Rows are points. Each copy is the shape, with its points in the same order, stretched, turned, moved and blurred by noise. Say if it was mirrored as well.

Shape, 7 rows:
[[ 0.30  0.42 -0.35]
 [-0.57 -0.26  0.22]
 [-0.29 -0.07  0.16]
 [ 0.28 -0.12  0.25]
 [-0.55 -0.13 -0.38]
 [-0.32  0.48  0.39]
 [-0.16 -0.06 -0.15]]
Copy 1:
[[ 0.14 -0.26 -0.18]
 [ 0.56  0.42  0.32]
 [ 0.34  0.34  0.08]
 [ 0.13  0.51 -0.21]
 [ 0.71 -0.01  0.15]
 [ 0.00 -0.11  0.56]
 [ 0.41  0.15  0.05]]
Copy 1 is: only turned
Copy 2:
[[-0.06  0.63 -0.21]
 [ 0.49 -0.52 -0.22]
 [ 0.27 -0.36 -0.22]
 [-0.16 -0.24  0.06]
 [ 0.65  0.37 -0.16]
 [ 0.07 -0.72 -0.74]
 [ 0.27  0.18 -0.10]]
Copy 2 is: only turned

Shape (10 x 6):
[[ 0.20  0.02 -0.24  0.07  0.05 -0.27]
 [ 0.10  0.55  0.11  0.25 -0.32 -0.46]
 [ 0.29 -0.28  0.14  0.43  0.87 -0.01]
 [ 0.00 -0.52 -0.19 -0.65 -0.06  0.25]
 [ 0.45  0.58 -0.03 -0.02 -0.15 -0.29]
 [ 0.00  0.18 -0.47  0.07 -0.66 -0.40]
 [ 0.09  0.15 -0.16  0.03  0.61  0.48]
 [ 0.09 -0.58 -0.42 -0.66 -0.17  0.67]
 [ 0.29  0.03  0.41  0.39  0.45  0.58]
 [-0.16  0.28  0.06  0.00 -0.07 -0.22]]
Copy 1:
[[-0.06  0.18 -0.32 -0.07 -0.01 -0.20]
 [ 0.43  0.18 -0.17 -0.34 -0.18 -0.17]
 [-0.27 -0.48 -0.43 -0.34  0.18  0.25]
 [-0.54  0.24  0.19  0.05  0.19 -0.31]
 [ 0.23  0.05 -0.32 -0.24 -0.36 -0.54]
 [ 0.21  0.69 -0.19  0.00 -0.20 -0.20]
 [-0.02 -0.58 -0.24  0.29 -0.10 -0.04]
 [-0.70  0.20  0.17  0.33 -0.13 -0.28]
 [-0.10 -0.72 -0.12 -0.29 -0.34  0.30]
 [ 0.30  0.04  0.03 -0.10  0.14 -0.07]]
Copy 1 is: mirrored
Copy 2, 10 rows:
[[-0.13 -0.29  0.26  0.09  0.16  0.00]
 [ 0.37 -0.31 -0.09  0.45  0.21 -0.50]
 [-0.45 -0.55 -0.03 -0.91  0.11  0.04]
 [-0.43  0.45  0.05  0.26 -0.12  0.73]
 [ 0.06 -0.72 -0.08  0.53  0.13 -0.25]
 [ 0.15  0.10  0.51  0.67  0.24 -0.28]
 [-0.47 -0.79 -0.04 -0.54 -0.50  0.09]
 [-0.86  0.34  0.19  0.39 -0.35  0.66]
 [-0.54 -0.74 -0.46 -0.52 -0.26 -0.34]
 [ 0.24 -0.13 -0.08  0.15 -0.08 -0.13]]
Copy 2 is: only turned
Copy 3, 10 rows:
[[ 0.19 -0.07  0.16  0.17 -0.15  0.40]
 [ 0.42 -0.23 -0.03 -0.33 -0.15  0.46]
 [ 0.22  0.46 -0.02  0.24 -0.15 -0.18]
 [-0.45 -0.34  0.60  0.30  0.08 -0.09]
 [ 0.44 -0.38  0.29  0.05 -0.15  0.30]
 [ 0.01 -0.46  0.07  0.03 -0.11  0.83]
 [-0.05 -0.20  0.13  0.39 -0.22 -0.33]
 [-0.55 -0.64  0.71  0.62  0.31 -0.13]
 [ 0.12  0.05 -0.01  0.01  0.15 -0.61]
 [ 0.02 -0.14  0.06 -0.27 -0.26  0.28]]
Copy 3 is: only turned

Shape, 13 rows:
[[-0.08 -0.23  0.01 -0.10 -0.19 -0.05 -0.03 -0.05  1.47]
 [ 0.10 -0.25 -0.14  0.34  0.80 -0.31 -0.26  0.11 -0.24]
 [ 0.05  0.07 -0.12 -0.28 -0.06  0.02 -0.22 -0.02 -0.07]
 [ 0.11 -0.03  0.40  0.09 -0.24  0.20 -0.31 -0.03 -0.09]
 [ 0.13 -0.13  0.14  0.16 -0.06 -0.27 -0.40 -0.08 -0.19]
 [-0.13  0.46  0.04  0.27 -0.14 -0.51  0.65  0.08 -0.12]
 [ 0.04  0.20 -0.14  0.42 -0.34  0.10 -0.13  0.30 -0.12]
 [-0.08 -0.17  0.04 -0.02 -0.16  0.05 -0.11 -0.14 -0.20]
 [ 0.02 -0.24  0.48  0.24 -0.24  0.13 -0.38  0.74  0.38]
 [-0.36  0.44 -0.03 -0.54 -0.38 -0.30  0.54  0.19 -0.16]
 [-0.37  0.35 -0.05 -0.26 -0.24 -0.06  1.14  0.04 -0.18]
 [-0.60  0.38  0.00  0.03  0.56 -0.19 -0.26 -0.10 -0.09]
 [ 0.08  0.73  0.23 -0.21  0.08  0.14 -0.14  0.01 -0.21]]
Copy 1 (13 x 9):
[[ 0.07  0.18 -0.33 -0.78  0.29 -0.47 -0.58  0.22 -1.09]
 [ 0.30  0.14 -0.07  0.43  0.18  0.24  0.46  0.94  0.06]
 [-0.10 -0.24 -0.21 -0.23  0.08 -0.23  0.16  0.16  0.14]
 [ 0.03 -0.07 -0.31 -0.29  0.00 -0.03 -0.46 -0.08  0.09]
 [ 0.01  0.08 -0.19 -0.27  0.20  0.07 -0.34  0.39  0.22]
 [-0.21 -0.68  0.18 -0.26 -0.12  0.49 -0.10  0.64 -0.26]
 [-0.50  0.35 -0.13 -0.09 -0.41 -0.07 -0.19  0.30  0.14]
 [-0.13 -0.02 -0.12 -0.21  0.13  0.12  0.00 -0.07  0.20]
 [ 0.13  0.47 -0.65 -0.50 -0.40 -0.02 -0.30  0.09 -0.28]
 [-0.30 -1.13 -0.12 -0.64 -0.06  0.22  0.49  0.13 -0.11]
 [-0.24 -1.16  0.35 -0.38 -0.14  0.61  0.55 -0.19 -0.33]
 [-0.15 -0.51 -0.59  0.55  0.26  0.22  0.31  1.01 -0.38]
 [ 0.00 -0.96 -0.35  0.13 -0.13 -0.22 -0.08  0.43 -0.03]]
Copy 1 is: only turned
Copy 2, 13 rows:
[[ 0.25 -0.46  1.35 -0.24  0.47  0.54  0.33 -0.87 -1.11]
 [ 0.30 -0.51 -0.96 -0.14 -0.11 -0.08  0.12 -0.29  0.27]
 [ 0.24  0.25  0.09 -0.07 -0.01  0.04  0.04  0.09 -0.06]
 [-0.01 -0.21  0.36 -0.07 -0.48 -0.16 -0.14  0.00  0.13]
 [-0.07 -0.11 -0.19 -0.30 -0.36 -0.07  0.05 -0.44  0.11]
 [-1.02 -0.09 -0.02  0.21  0.48  0.42 -0.01  0.01  0.38]
 [-0.38  0.00  0.28 -0.53  0.04 -0.09  0.09  0.26  0.49]
 [-0.11  0.03  0.12  0.09 -0.12 -0.32  0.15 -0.05  0.00]
 [-0.15 -0.54  0.41 -0.69 -0.36 -0.19 -0.24  0.22 -0.46]
 [-0.68  0.59  0.13  0.35  0.63  0.23 -0.18  0.53 -0.28]
 [-1.00  0.19  0.31  0.91  0.69  0.07  0.13  0.70  0.01]
 [ 0.28 -0.06 -0.45  0.26  0.74  0.07 -0.64 -0.17  0.16]
 [ 0.26  0.11  0.12  0.16  0.05  0.45 -0.58  0.44  0.55]]
Copy 2 is: mirrored
Copy 3 (13 x 9):
[[ 0.15 -0.02  0.04  0.67 -1.01  0.21  0.56 -0.07 -0.37]
 [ 0.17  0.16 -0.80 -0.18  0.18 -0.22  0.26  0.60  0.23]
 [-0.02  0.06 -0.16  0.33  0.13 -0.03  0.19  0.04  0.19]
 [-0.16 -0.18  0.19  0.29  0.06 -0.04  0.00  0.48 -0.12]
 [-0.08 -0.13 -0.20  0.33  0.19 -0.27  0.11  0.35 -0.18]
 [-0.42  0.19 -0.12 -0.39 -0.28 -0.39  0.08 -0.05  0.17]
 [-0.10  0.32  0.04  0.13 -0.09 -0.48 -0.16  0.48  0.18]
 [-0.01 -0.20  0.01  0.22  0.06 -0.27  0.05  0.09  0.06]
 [ 0.11  0.51  0.42  0.24 -0.10 -0.02  0.29  1.06 -0.50]
 [-0.35  0.45  0.10 -0.09  0.13 -0.08  0.27 -0.66  0.20]
 [-0.28  0.23  0.09 -0.49 -0.26 -0.30  0.10 -0.73  0.49]
 [-0.24  0.15 -0.50  0.00  0.20 -0.25  0.81  0.18  0.59]
 [-0.44  0.16  0.01  0.07  0.21  0.16  0.12  0.24  0.49]]
Copy 3 is: only turned
Copy 4 (13 x 9):
[[ 0.24  1.06  0.38  0.05  0.08 -0.11  0.23  0.03  0.41]
 [ 0.45 -0.37 -0.27 -0.35 -0.23  0.05 -0.38 -0.34 -0.07]
 [ 0.18 -0.10 -0.09  0.26 -0.16 -0.07  0.17  0.10  0.03]
 [-0.04 -0.04 -0.33 -0.09 -0.09 -0.17  0.30  0.29  0.04]
 [ 0.24 -0.21 -0.27  0.00 -0.31 -0.26  0.27 -0.16  0.02]
 [-0.72  0.13 -0.08  0.05 -0.08 -0.40  0.02 -0.40 -0.22]
 [-0.33 -0.08 -0.29 -0.12 -0.45 -0.31 -0.04  0.36 -0.03]
 [ 0.20 -0.26  0.00 -0.08 -0.15 -0.12  0.24  0.14 -0.19]
 [-0.32  0.81 -0.60 -0.12 -0.28 -0.02  0.21  0.36  0.06]
 [-0.54  0.37  0.04  0.67  0.02 -0.24  0.34 -0.16 -0.34]
 [-0.80  0.13  0.35  0.11  0.22 -0.06  0.08  0.02 -0.51]
 [ 0.32  0.01 -0.24  0.20  0.12 -0.53 -0.25 -0.31 -0.24]
 [-0.36  0.00 -0.54  0.39  0.10 -0.30  0.01  0.05  0.14]]
Copy 4 is: only turned

Shape (15 x 12):
[[ 0.42  0.59  0.25  0.12  0.07 -0.46 -0.06 -0.32 -0.03  0.13  0.14  0.50]
 [-0.03 -0.13 -0.58 -0.13  0.30 -0.13 -0.42  0.19 -0.14 -0.16 -0.37 -0.25]
 [-0.27  0.24  0.66 -0.15 -0.09 -0.36  0.62 -0.01 -0.28  0.03  0.41  0.16]
 [-0.10  0.44 -0.08  0.04 -0.10 -0.20  0.24  0.06 -0.08  0.40 -0.06  0.80]
 [ 0.17 -0.44 -0.23  0.07  0.28 -0.24  0.07 -0.16  0.49 -0.32 -0.02  0.24]
 [-0.06  0.59  0.20  0.06  0.38  0.09  0.70 -0.24  0.01 -0.01 -0.15  0.41]
 [ 0.38 -0.31  0.88 -0.19  0.21 -0.57  0.81  0.13 -0.96  0.13 -0.09  0.16]
 [ 0.25 -0.04  0.55 -0.11  0.16 -0.52  1.05  0.47 -0.18  0.39  0.39 -0.07]
 [ 0.15  0.21  0.32  0.18  0.19  0.13  0.05  0.41  0.04 -0.17  0.12  0.56]
 [-0.02 -0.16  0.00  0.38 -0.12  0.22 -0.10 -0.06  0.40  0.09 -0.43 -0.20]
 [-0.55 -0.53  0.38  0.17  0.05 -0.17  0.67  0.09 -0.25  0.26  0.28  0.14]
 [ 0.09 -0.29 -0.42  0.43 -0.12  0.07  0.20  0.04 -0.26 -0.31  0.14 -0.21]
 [-0.31  0.24  0.67 -0.19  0.10 -0.61  0.40  0.28 -0.45 -0.02  0.29  0.15]
 [ 0.01 -0.18 -0.61 -0.26 -0.06  0.71 -0.53 -0.25  0.28  0.00  0.02 -0.01]
 [-0.05  0.00 -0.35 -0.27 -0.50  0.05 -0.09  0.08  0.25 -0.40 -0.26  0.21]]
Copy 1 (15 x 12):
[[-0.02  0.12  0.17 -0.17  0.14 -0.19 -0.55  0.64  0.39 -0.46 -0.25 -0.34]
 [ 0.30  0.32 -0.06 -0.29 -0.12 -0.08  0.35 -0.27  0.12  0.21  0.04 -0.09]
 [ 0.01 -0.57  0.14  0.64 -0.41  0.40 -0.33  0.49  0.14  0.05 -0.28 -0.36]
 [-0.63 -0.28  0.10  0.24  0.33 -0.27  0.13  0.56  0.56 -0.15 -0.20 -0.25]
 [ 0.34 -0.14 -0.45 -0.46  0.22 -0.03  0.25 -0.17  0.32 -0.41  0.46  0.10]
 [-0.02 -0.28  0.42  0.30  0.23  0.01 -0.04  0.39  0.71 -0.06  0.07  0.36]
 [ 0.62 -0.69  0.72  0.97 -0.69 -0.07  0.09  0.43 -0.28 -0.46 -0.24 -0.28]
 [ 0.88 -0.67  0.37  0.85 -0.20  0.23  0.16  0.46  0.23  0.18  0.19 -0.49]
 [-0.33 -0.18  0.32 -0.12 -0.14 -0.25 -0.27  0.28  0.13  0.09  0.39  0.10]
 [ 0.12  0.21 -0.23  0.23  0.45 -0.38 -0.12 -0.37  0.05  0.21  0.14  0.23]
 [-0.09 -0.70 -0.43  0.92 -0.47  0.06  0.27  0.27 -0.02  0.02  0.05  0.00]
 [ 0.17 -0.23 -0.23 -0.21  0.04 -0.05  0.31  0.20 -0.42  0.09  0.11  0.28]
 [ 0.20 -0.49  0.20  0.48 -0.67  0.16 -0.30  0.50  0.28  0.15 -0.31 -0.44]
 [-0.51  0.40 -0.05 -0.24  0.73  0.28  0.15 -0.37 -0.45 -0.01  0.21  0.18]
 [-0.36 -0.27 -0.03 -0.55  0.66  0.19  0.05 -0.32 -0.05  0.15 -0.04 -0.07]]
Copy 1 is: mirrored
Copy 2:
[[ 0.46  0.12 -0.30 -0.48 -0.12 -0.32 -0.41 -0.31 -0.58  0.36  0.20  0.18]
 [-0.41  0.05 -0.39  0.16  0.14 -0.34 -0.24 -0.03  0.48  0.01 -0.22 -0.27]
 [ 0.33  0.06  0.26  0.03 -0.56  0.27  0.06 -0.11 -0.74  0.45  0.34 -0.36]
 [ 0.44  0.20 -0.10 -0.91  0.14 -0.17 -0.36  0.35 -0.26  0.28 -0.03 -0.18]
 [-0.48  0.18  0.44 -0.16 -0.02 -0.26 -0.25 -0.42  0.09  0.06 -0.01  0.26]
 [ 0.60 -0.12  0.17 -0.56  0.11 -0.17  0.08 -0.52 -0.17  0.70  0.36 -0.14]
 [-0.07  0.56  0.33  0.37 -0.41  0.09  0.26 -0.56 -0.78  0.86 -0.27 -0.64]
 [ 0.41  0.04  0.67  0.35 -0.24  0.14 -0.11 -0.23 -1.06  0.41 -0.07 -0.54]
 [ 0.57  0.33  0.34 -0.32 -0.28 -0.40 -0.11  0.01  0.09  0.46 -0.14  0.05]
 [-0.17  0.32  0.02 -0.19  0.29  0.47 -0.24 -0.17  0.34  0.24  0.10  0.46]
 [-0.15  0.35  0.53 -0.04 -0.41  0.50  0.31 -0.01 -0.22 -0.05 -0.16 -0.36]
 [-0.13 -0.18 -0.02  0.20 -0.33  0.28  0.33  0.18  0.10  0.32 -0.53  0.22]
 [ 0.28  0.16  0.11  0.12 -0.67  0.02 -0.15 -0.18 -0.63  0.31  0.10 -0.68]
 [-0.17  0.20 -0.10 -0.20  0.45 -0.10  0.30  0.50  0.64  0.09  0.36  0.36]
 [-0.35  0.12  0.03 -0.36  0.07  0.21 -0.35  0.46  0.16  0.60  0.18  0.22]]
Copy 2 is: mirrored
Copy 3 (15 x 12):
[[-0.23 -0.26  0.23 -0.23  0.33 -0.21  0.71  0.09  0.29 -0.31 -0.64 -0.08]
 [ 0.14 -0.16  0.09 -0.22 -0.36 -0.13 -0.14  0.11 -0.45  0.40  0.52  0.42]
 [-0.50 -0.06 -0.22  0.00  0.27 -0.03  0.52 -0.57  0.13 -0.77 -0.31 -0.34]
 [-0.39 -0.02  0.06 -0.28  0.41 -0.59  0.33  0.10  0.05 -0.57 -0.52  0.09]
 [ 0.43 -0.16  0.41 -0.22 -0.09  0.23  0.08 -0.11 -0.50 -0.12 -0.25 -0.01]
 [-0.38  0.27  0.40 -0.20  0.40  0.05  0.37  0.33  0.25 -0.74 -0.64 -0.15]
 [-0.69 -0.32 -0.19  0.22  0.16  0.14  0.67 -0.13 -0.13 -1.07  0.00  0.71]
 [-0.39  0.26 -0.18 -0.03  0.33  0.05  0.76 -0.70  0.11 -1.14 -0.21  0.28]
 [ 0.28 -0.02  0.49  0.12  0.33 -0.06  0.43  0.18  0.15 -0.64 -0.38 -0.37]
 [ 0.01  0.18  0.58  0.06  0.38 -0.01  0.33  0.38 -0.55  0.22 -0.17  0.05]
 [-0.39 -0.15 -0.31  0.13  0.41  0.06 -0.02 -0.37 -0.42 -0.51 -0.16  0.21]
 [ 0.22 -0.27  0.48 -0.15  0.06  0.13 -0.30 -0.45 -0.18  0.04  0.37  0.04]
 [-0.44 -0.13 -0.36  0.09  0.02 -0.16  0.52 -0.60  0.15 -0.73 -0.13 -0.09]
 [ 0.46 -0.16  0.26 -0.48  0.27  0.03 -0.11  0.50 -0.46  0.39  0.31 -0.14]
 [ 0.10 -0.07  0.48 -0.40 -0.02 -0.25  0.09 -0.26 -0.47 -0.17  0.12 -0.46]]
Copy 3 is: mirrored
